Rows are points. Before rounding, the points of a table are all equally far from one centre. They may lie mostly on one side of it. Write the centre, to within rounding.

Points (8 x 2):
81 -31
52 16
14 22
-23 -57
-10 10
-27 -46
60 12
-26 -14
Centre: 26 -32

Points (17 x 11):
87 -14 -49 21 -44 -8 56 22 -11 37 -27
36 -24 20 26 46 -42 38 -93 -10 68 19
-34 -12 -78 -11 27 -36 -8 -49 1 31 39
34 -23 -29 -49 84 -14 -1 -3 16 31 -24
7 -27 -71 -61 58 -60 31 24 -2 28 18
65 22 7 1 28 -20 -49 15 19 19 26
10 32 36 -11 41 -32 -4 -12 60 65 14
50 -4 55 -18 -11 -43 -27 23 30 -16 -21
-44 -35 3 -65 5 -67 5 -28 -23 27 -51
4 24 7 -66 20 -23 0 -52 47 53 -15
-41 -47 5 -49 21 -32 -30 -2 14 69 51
78 18 40 -18 30 16 20 21 -6 -18 29
16 -3 30 -94 31 -32 23 -20 50 27 28
47 -11 4 -7 52 -112 16 -10 11 -7 40
29 -27 -39 -72 4 -29 -22 7 -39 75 -28
-24 25 -17 -63 25 -23 -5 19 -12 89 18
42 -24 5 -25 57 12 36 0 67 31 -27
Centre: 15 -22 0 -9 -4 -28 32 -8 -9 27 12

Points (31 x 24):
31 42 28 -38 12 -62 3 -55 45 63 45 -9 -41 -7 28 -37 24 73 -6 -67 10 26 44 28
30 29 11 -27 -20 2 10 -47 10 33 29 -22 -78 -14 -37 -31 36 28 15 -44 23 48 -3 60
30 30 12 12 47 -18 9 -2 2 74 19 40 -38 -20 -35 -37 -20 43 20 7 -21 -7 83 3
53 42 20 -40 34 -34 18 8 -22 52 55 6 -11 -14 24 -45 41 21 -35 -79 1 -27 33 -27
51 -25 53 -72 -19 -57 38 -30 10 47 25 51 -51 45 44 -37 13 19 23 -16 27 -10 33 50
7 42 59 -35 -4 -40 26 -31 43 33 97 -15 7 -5 24 -54 7 37 2 -33 -24 -10 59 48
45 50 51 -41 -21 -43 21 -47 49 30 40 -7 -5 34 50 -57 11 34 -38 24 27 15 38 74
30 33 12 -21 -16 -12 30 -50 62 116 14 -22 25 -6 -28 -38 25 16 -23 -25 -50 -14 17 45
42 25 18 -23 1 -21 10 -24 -14 21 -1 -38 12 15 -18 -40 -41 63 -8 4 50 13 -11 61
-6 -1 51 12 22 -36 41 -37 24 46 8 -14 -34 0 -55 -27 49 57 -3 -37 -15 19 -9 91
19 24 8 -27 65 32 25 -29 -25 40 50 13 -30 -6 28 -46 -10 15 19 -56 38 -22 16 64
-5 69 19 -7 15 -46 26 -20 22 40 29 2 -6 41 15 -107 65 54 -4 -16 -44 16 -1 87
-31 26 5 -13 24 -44 -30 -27 4 79 -16 87 32 1 -11 -29 18 24 -64 -18 0 9 36 76
31 64 10 -54 39 -46 25 12 -27 50 -3 -8 -49 9 16 -24 34 -18 -34 -88 -39 -30 -8 50
46 50 -3 -29 16 -69 -7 15 21 78 24 -32 -20 -23 -2 -23 -16 7 -48 46 -31 27 -18 41
53 20 43 -50 52 4 -9 -18 -35 50 8 21 -76 15 10 -75 47 47 -36 -69 -35 26 44 36
43 16 48 -18 -3 5 89 -20 8 21 67 1 -15 -14 7 -18 48 36 -27 -44 -7 24 48 85
3 51 17 -34 13 -69 -6 -12 -56 53 45 11 -6 -41 -11 -57 66 -9 -21 -41 -2 20 27 81
44 61 49 -10 -3 -4 12 -30 -63 49 61 18 -37 29 5 -36 -29 31 6 -15 41 10 49 22
28 59 33 -26 16 -72 63 -29 -39 37 12 -33 3 -24 21 -47 10 44 -36 -39 10 1 66 14
46 40 -8 -40 -17 -40 2 -5 2 65 15 -13 -18 -12 -12 9 23 18 -59 -55 -28 1 99 40
11 59 18 -3 0 -54 54 -32 -17 48 30 61 -76 -2 -4 -40 53 10 17 -12 -58 47 -2 77
3 18 23 -103 -40 -35 -13 -13 -3 71 12 -28 -24 -41 -11 -20 -10 14 -45 -33 -70 -23 13 43
-11 60 58 -9 19 -20 48 -45 -1 42 57 38 -53 -11 -44 -8 9 -17 -27 -56 14 -5 37 23
-1 20 -2 -30 29 -44 -33 -17 -20 35 54 11 12 -14 14 -41 44 57 16 -23 46 12 52 9
28 84 35 -16 -12 -15 57 -26 39 45 0 -34 -83 -5 7 -38 45 32 -38 -44 -32 25 8 24
-4 -4 -8 -2 30 11 10 -49 41 0 -2 1 -27 -12 -38 -27 13 64 -13 16 32 6 14 22
25 43 65 -73 -28 12 1 10 20 70 40 15 -41 -4 41 -56 59 24 -10 -49 -65 18 44 70
5 13 64 -20 30 -33 32 -41 -14 97 -6 13 11 9 -21 -44 8 57 -48 -62 -16 83 45 38
40 78 52 -46 17 -51 13 -28 46 96 33 -29 -25 -3 22 -33 38 30 -45 -22 8 19 51 20
24 50 53 -57 49 -58 9 -10 -34 36 22 18 -29 -31 -21 6 25 41 11 -32 30 5 53 30
Centre: 3 18 18 -33 2 -19 22 -11 -5 53 16 21 -22 11 10 -37 11 25 -28 -11 -19 9 13 37

Points (30 x 24):
-21 40 34 -27 2 3 22 -31 11 15 -13 20 46 25 -29 -16 -13 97 41 -9 32 -24 -28 -64
30 0 -38 -10 -22 25 17 43 94 -8 23 -9 -12 21 13 -49 1 87 29 3 -56 22 -10 -29
99 -6 -24 -31 23 -59 10 -31 56 -8 -58 -16 -11 1 -17 -115 27 39 -38 -11 29 0 -65 -87
28 18 -26 -25 4 76 11 -27 17 -23 10 -41 39 34 -31 -60 48 76 12 -37 -56 22 6 -63
35 -45 17 -47 -5 6 -6 -49 -2 -1 -14 -53 -22 29 54 -44 16 52 -10 29 -52 58 -49 -65
41 31 -15 -16 -4 -11 -11 -22 25 34 51 -43 25 -26 60 0 41 43 42 52 -50 -21 -54 -78
0 32 18 23 13 -3 -12 -40 5 30 5 -57 -29 -51 19 -38 96 118 -11 7 -20 -19 -42 -78
6 -12 35 17 -13 -24 -31 5 27 33 -35 -14 9 -20 23 -42 26 80 63 35 -31 -18 49 -26
37 22 -17 -34 20 40 -1 -62 10 9 -28 33 21 -54 22 -16 64 48 -3 13 11 24 -24 -19
-27 -20 -7 -18 28 -7 -11 -24 60 9 43 -1 19 -68 10 -44 61 33 -8 -19 -12 -21 8 -86
54 6 12 -26 10 -18 97 -24 27 32 28 62 -32 3 -17 -5 1 49 34 36 16 -12 -61 -89
40 10 1 36 12 35 -14 -69 26 -7 55 27 44 5 17 -76 -18 19 -6 6 -35 30 -36 -63
11 16 -10 29 -1 44 -4 -12 25 7 -1 9 5 -51 27 -18 70 78 29 13 23 65 -61 -47
50 24 -5 -3 5 27 -35 -52 52 -13 -17 -55 62 -58 -18 -5 31 13 -6 64 2 -9 -27 -55
22 12 18 -7 -55 31 16 3 80 46 39 -31 1 16 1 -30 -12 63 3 -50 -76 42 -37 -48
2 32 -48 -36 39 20 -4 0 38 -44 15 -18 -52 -31 14 -40 53 43 -14 18 -54 26 -5 -62
75 -5 -3 -27 -16 15 -13 -61 6 52 37 -7 -31 -16 39 -45 9 108 5 -11 -16 -55 -19 -14
35 15 -19 15 -37 9 32 -68 58 38 -27 -11 -19 -4 19 -34 106 40 -36 -32 11 10 8 -29
40 -8 -22 -31 28 9 5 -35 48 -14 -47 -57 0 -14 -23 -66 48 25 -70 15 3 40 4 -5
-33 16 22 -23 -25 -20 14 32 29 36 -35 -20 -4 -32 62 -37 53 51 52 -6 -34 9 -14 -51
8 15 -19 -42 -24 54 29 21 79 37 -6 -39 -29 -52 -38 -58 -5 16 8 -11 -70 3 -38 -46
36 18 8 -23 15 30 -7 -59 49 -24 4 -27 -11 -40 60 -32 -24 -5 -4 -10 -82 -10 -30 -72
16 -15 29 -22 -32 -42 -38 -67 -45 -23 -24 -38 9 -45 -5 3 -7 40 17 28 1 -39 -49 -82
40 -14 -55 -40 -27 11 53 -40 1 -41 17 44 26 -31 -22 -71 -6 45 33 18 -9 -5 -1 -57
6 -9 23 -18 35 7 13 -61 42 -6 41 -41 -37 -30 19 -20 -16 92 31 -31 -5 26 -84 -104
32 39 -35 17 20 27 -1 -22 58 10 32 -47 8 -45 5 -65 -5 95 66 11 -33 12 -78 -34
11 15 -21 -17 -23 14 32 20 52 4 54 -39 -22 -46 52 -45 39 48 0 19 -78 32 -17 -54
84 -4 -7 6 -43 42 -19 -40 -15 36 28 -36 -70 -24 33 -88 74 37 28 9 -5 -6 10 -55
34 -23 5 -16 -28 24 -23 -50 17 0 21 -32 -10 5 65 -69 48 64 29 -57 -41 39 9 -37
-3 -13 -13 -22 18 18 20 -37 10 59 8 -35 5 -9 36 13 -6 22 42 -12 10 -60 -44 -34
Centre: 58 7 21 5 -4 -13 15 -11 22 1 -1 -24 -13 -9 -22 -40 26 38 11 -8 -11 -4 -29 -61

Points (30 x 24):
20 26 25 21 -21 80 -34 4 45 -40 43 -21 -5 13 42 -11 9 14 26 35 -18 -72 -43 -26
-27 -25 -31 -2 -27 11 -58 14 57 -9 9 -33 -45 5 37 94 61 -6 48 67 -11 -51 -22 -1
11 -68 14 12 7 39 -40 35 63 6 7 -40 -16 -32 16 38 11 -53 9 77 -34 -27 -19 14
-55 15 -19 -19 2 37 -5 22 16 -39 34 -26 21 -35 10 63 43 15 32 69 -16 -110 -8 1
-37 -16 -10 7 -53 4 -26 13 84 -30 -5 22 30 5 43 68 33 15 -11 51 -32 -82 11 16
-20 -36 28 9 -17 76 18 13 84 -32 44 -42 -27 -33 29 30 36 -21 8 32 -11 -59 29 -15
-24 6 -30 -19 2 12 -79 62 65 17 13 -12 -23 38 12 61 56 18 50 74 -37 -92 3 7
28 42 -11 42 -24 -11 -1 38 81 32 12 -24 -17 -13 10 57 39 -21 0 32 -76 -65 -14 -19
-20 23 0 45 -13 44 12 11 69 -7 25 21 -28 -1 -9 36 -1 -18 48 63 14 -93 6 39
-51 -32 -15 0 -31 78 -17 23 45 20 -2 24 -14 5 73 54 -9 -41 28 46 -3 -45 44 18
7 21 -33 0 2 95 -27 39 84 26 45 0 2 -2 16 51 67 -11 62 42 -20 -87 -24 -24
37 32 -19 -78 8 22 -23 51 47 -1 49 15 -38 -2 42 75 5 23 30 24 -48 -21 -26 13
14 0 -22 -1 24 -34 -19 43 48 26 24 -16 29 8 -16 62 13 -61 49 56 -61 -86 28 -21
5 -9 -11 23 4 34 -8 22 89 15 28 -35 29 -29 -5 60 27 3 35 71 26 -87 11 53
11 -1 -17 56 -24 24 0 8 24 -23 68 -20 -14 -25 52 65 14 2 55 35 -22 -13 9 -25
7 22 -4 53 5 66 5 15 69 -1 24 -8 -8 32 45 8 49 13 37 73 -52 -1 10 -5
-15 3 -25 -12 -31 49 -77 34 71 -41 -22 22 9 -37 49 9 8 5 -26 76 7 -44 -62 -14
-2 -13 18 40 21 14 -4 -12 65 33 18 -41 -1 -43 28 83 18 -4 31 44 10 -57 35 41
4 62 -3 9 -3 52 23 17 82 9 -27 -14 3 -61 18 57 74 -11 28 74 10 -28 11 -10
-22 -9 -14 -17 -8 40 -12 22 69 -15 31 26 -1 4 -4 25 62 30 22 92 -19 -78 -16 63
-20 -47 -9 -5 -26 -3 -8 38 41 -8 39 -24 -23 -31 49 43 -14 -23 28 77 -5 -100 54 -36
-26 -26 -15 -31 -40 21 -5 19 68 18 22 -12 37 -4 -30 45 18 38 -1 7 18 -7 77 46
-14 -34 -45 -4 -38 92 27 -21 72 -26 7 -14 12 5 28 64 14 15 -2 47 9 -39 -1 -28
38 39 -31 13 -25 43 -27 36 70 75 -2 23 -25 -8 12 72 55 -15 -20 99 7 -19 -4 19
5 -15 18 -9 22 35 -37 42 72 23 45 -46 -10 -32 8 37 51 -61 35 100 -41 -34 29 1
-9 -6 -2 36 25 0 15 28 91 -13 40 -34 11 20 44 74 13 -30 28 -10 -42 -41 42 -7
14 -5 6 14 -45 32 -38 44 66 -35 -27 -6 -7 -52 53 37 38 27 39 11 -22 -60 10 -12
-23 -4 15 13 19 35 7 35 45 -12 4 -14 -63 -47 22 43 20 -20 54 48 -23 -97 26 5
-20 -17 -12 14 24 80 13 16 26 -2 -17 -54 11 4 17 46 -6 -53 11 45 -31 -89 -12 -28
-20 49 29 8 -17 32 -72 33 57 -10 39 -38 -14 -14 40 29 46 -14 43 87 -36 -42 28 18
Centre: -9 11 -19 -19 14 10 -25 19 39 19 22 5 -1 2 15 14 27 -10 -7 28 16 -34 6 -25

Points (31 x 24):
25 67 -28 83 71 -24 25 -5 63 13 12 5 -17 -24 -45 5 -43 -32 -14 63 32 15 -16 36
7 3 -63 62 30 -11 11 -6 52 13 41 -1 -2 13 2 7 -2 -48 37 51 50 0 -73 41
8 40 -8 76 28 -21 22 -24 75 28 18 1 -22 -6 -50 -16 -11 -2 3 77 47 2 -12 0
-14 12 -35 76 42 -31 24 -65 35 6 17 -6 -25 -30 -16 16 -59 -42 42 17 1 33 -34 92
-11 36 22 83 29 -43 71 -16 34 12 27 2 -33 -5 -31 17 -26 -71 -29 47 52 -30 -18 38
17 16 -37 66 0 -79 50 1 65 6 -24 17 44 21 0 39 -64 -43 -21 27 34 -10 -17 45
-6 -4 14 68 42 -33 25 0 55 18 -5 17 -1 4 -36 45 -73 -24 5 46 34 -7 -37 54
4 19 -18 113 22 10 8 -7 90 33 34 0 -10 16 -21 17 -13 -28 19 17 44 -29 -3 37
47 44 -41 82 85 -46 9 -38 70 -14 -4 14 -24 10 18 -7 -57 -34 28 32 17 29 -14 19
25 -47 -12 59 45 -56 8 -48 73 20 29 -23 -1 16 -6 9 -66 -36 0 25 58 -5 -25 21
-12 7 -13 86 58 -58 21 -14 52 21 29 1 -15 0 -7 8 -38 -64 24 49 27 -2 -28 81
-6 5 2 106 28 -61 24 -40 64 35 -23 -14 7 50 -14 3 -16 -16 15 47 70 -31 -3 47
-6 12 -49 72 40 -38 33 -28 71 -4 24 -44 -35 -29 -43 9 -51 -10 21 27 45 -19 -73 40
-21 54 -41 76 57 -93 19 -22 54 11 29 -6 -5 13 -18 -27 -24 -29 -1 47 26 -47 11 56
6 -24 -21 71 64 -66 13 -40 61 47 46 11 4 -35 -17 -5 -50 -35 -5 12 43 -33 -1 22
-3 25 -32 44 55 -45 24 -11 73 34 17 -4 -30 -11 -37 43 -50 -38 6 13 60 6 6 41
12 54 10 74 63 -45 -1 0 44 36 -19 32 42 28 -25 8 -23 -53 21 42 55 -13 -36 44
-5 20 -1 50 60 -40 39 18 43 15 58 22 12 14 3 8 -20 -35 2 49 8 -7 10 52
-4 58 -49 85 67 -19 81 -39 42 65 15 16 0 10 -29 -13 -29 -43 17 38 43 -40 -6 29
7 43 -31 55 55 -60 13 -25 57 47 21 10 6 15 -50 15 -36 -72 9 11 61 9 -31 55
-41 35 -14 36 33 -66 52 -7 29 23 -2 -25 21 -15 12 34 -32 -62 8 65 18 -25 -41 7
5 27 -55 79 50 -37 16 -14 76 18 35 43 2 -11 -27 15 -38 -47 22 41 16 -2 -17 50
-12 31 -57 49 73 -5 8 -7 58 26 -36 -18 22 -31 -54 -13 -67 -58 31 45 48 -29 13 52
38 44 -46 59 32 -47 25 41 36 5 -17 0 27 -9 -23 12 -13 -50 27 61 75 -20 -18 23
5 43 -19 42 53 -84 -2 -33 58 -6 28 -2 12 -20 -34 27 -52 -31 47 27 21 -20 -1 11
-26 32 20 74 73 -30 22 -50 43 40 44 3 -7 2 -19 15 -23 -11 -13 29 16 15 -56 34
42 -2 -12 82 61 -32 -3 -41 70 39 19 -9 -6 -26 13 21 -43 -37 -3 48 52 -22 -16 71
56 -30 1 33 44 -50 5 -38 39 43 23 -8 25 24 -20 -22 -42 -76 4 22 46 -5 -59 55
-7 -12 7 75 27 -20 25 12 57 24 52 -1 10 17 -3 36 -51 -24 -11 17 52 -30 -37 41
11 -4 9 61 36 -28 46 -19 20 34 -27 21 -2 3 -31 5 -59 -89 32 61 33 22 -34 41
-9 40 -22 64 24 -39 12 -41 42 24 53 -12 -27 7 -17 46 -35 -31 31 40 46 11 -4 20
Centre: 13 21 -25 50 26 -13 25 -38 15 -6 -21 -14 9 -3 -6 -22 -20 -30 -7 -3 21 -21 -16 30

Points (27 x 24):
-31 7 -54 37 -65 11 26 33 11 13 -34 81 -57 27 -28 81 -8 -32 -8 7 -52 -29 3 -20
16 26 -31 -15 -30 29 32 -3 20 66 -9 63 -48 17 -55 46 29 -32 -39 32 -46 -15 -2 -25
-11 -26 -20 -38 -52 25 43 21 9 63 -3 79 -8 9 -31 67 16 -8 -22 43 -43 -35 -18 -20
-14 -11 -18 1 -39 -35 48 -24 7 54 32 82 -35 21 -10 66 22 -20 -7 46 -78 -44 -1 -13
-9 -16 -14 -9 -19 0 17 27 8 60 -9 102 -25 44 -33 37 21 -56 -20 29 -32 -18 -2 -16
11 4 -26 -16 -45 32 70 -11 11 36 18 72 -34 30 19 68 19 -33 -8 27 -62 -30 -7 -26
-22 -1 -39 9 -29 -1 43 10 18 53 22 76 -11 4 1 81 14 -31 -28 58 -37 -27 -31 -15
5 -25 -30 -11 13 13 75 29 -14 38 -1 85 -53 4 -43 34 38 -18 10 42 -66 -32 -13 -18
3 -7 -25 10 -65 9 52 5 -2 36 37 93 -9 45 -17 59 18 -31 -14 40 -78 -1 -13 -26
8 -15 -34 -23 -50 -12 54 -9 1 32 -28 56 -28 15 -6 82 20 -70 -7 32 -58 -52 -22 5
-7 23 -47 -16 -26 14 33 2 0 68 4 84 -33 22 -11 38 -19 -39 -40 38 -91 -4 13 -30
-15 -22 -10 4 -24 -9 57 8 35 42 -2 85 -45 34 -15 38 -18 -16 -6 53 -64 2 28 -51
-6 -9 -59 6 -57 -8 57 -2 -9 43 10 96 -74 11 -40 73 13 -32 -22 -14 -71 -4 -11 -29
-50 1 -16 -9 -41 22 61 -9 7 63 -11 83 -26 -16 -20 37 -16 -20 -28 18 -50 -25 14 -47
5 9 -57 -16 -4 15 54 3 -14 55 17 83 -15 34 6 83 3 -13 -17 27 -71 21 -17 -30
-27 -31 -56 -19 -39 -13 60 12 3 57 -18 103 -40 19 -38 51 5 3 -29 27 -45 -24 31 -25
-18 4 -49 16 -32 -17 44 -9 2 31 -8 96 -51 11 -26 56 33 -18 -20 24 -86 -30 -15 -25
-19 -17 -33 7 -27 27 31 0 5 48 18 90 -29 22 -36 63 15 -28 -7 22 -51 -47 -20 -48
-30 -6 -22 -15 -33 16 51 34 8 43 9 80 -14 35 -10 43 9 -39 -24 45 -59 -46 -43 -10
-53 -5 -43 16 -48 7 47 28 22 60 -16 83 -25 15 -12 46 -7 -22 10 39 -76 -40 -6 -24
8 14 -25 7 -70 12 67 13 -30 37 19 97 -29 10 -53 43 5 -33 5 54 -69 -25 -18 -21
-7 -23 -53 -4 -42 -15 71 51 -22 39 -23 75 -44 7 -50 54 16 -22 -39 13 -83 -27 32 -50
9 11 -43 7 -50 25 37 39 26 85 -5 79 -14 12 -7 45 43 2 0 37 -32 -23 -1 6
-13 16 -60 15 -2 14 37 -36 9 14 14 99 -38 11 -32 49 -9 -35 -17 22 -86 -10 -7 -23
12 11 -42 19 -16 -2 51 5 -14 55 3 102 -10 53 -39 35 21 -28 -37 19 -90 -28 -2 2
-18 -38 -50 42 -16 18 48 13 -18 58 15 87 -31 13 -12 55 -25 -22 -30 54 -39 -34 14 -10
19 -4 -37 -22 -68 0 49 2 4 52 -34 90 -21 -4 -27 17 44 -26 31 23 -55 -13 -23 -14
Centre: 11 -1 -32 1 -26 -22 38 25 -5 18 15 20 -12 1 -29 31 -23 -8 5 -12 -41 -9 10 9
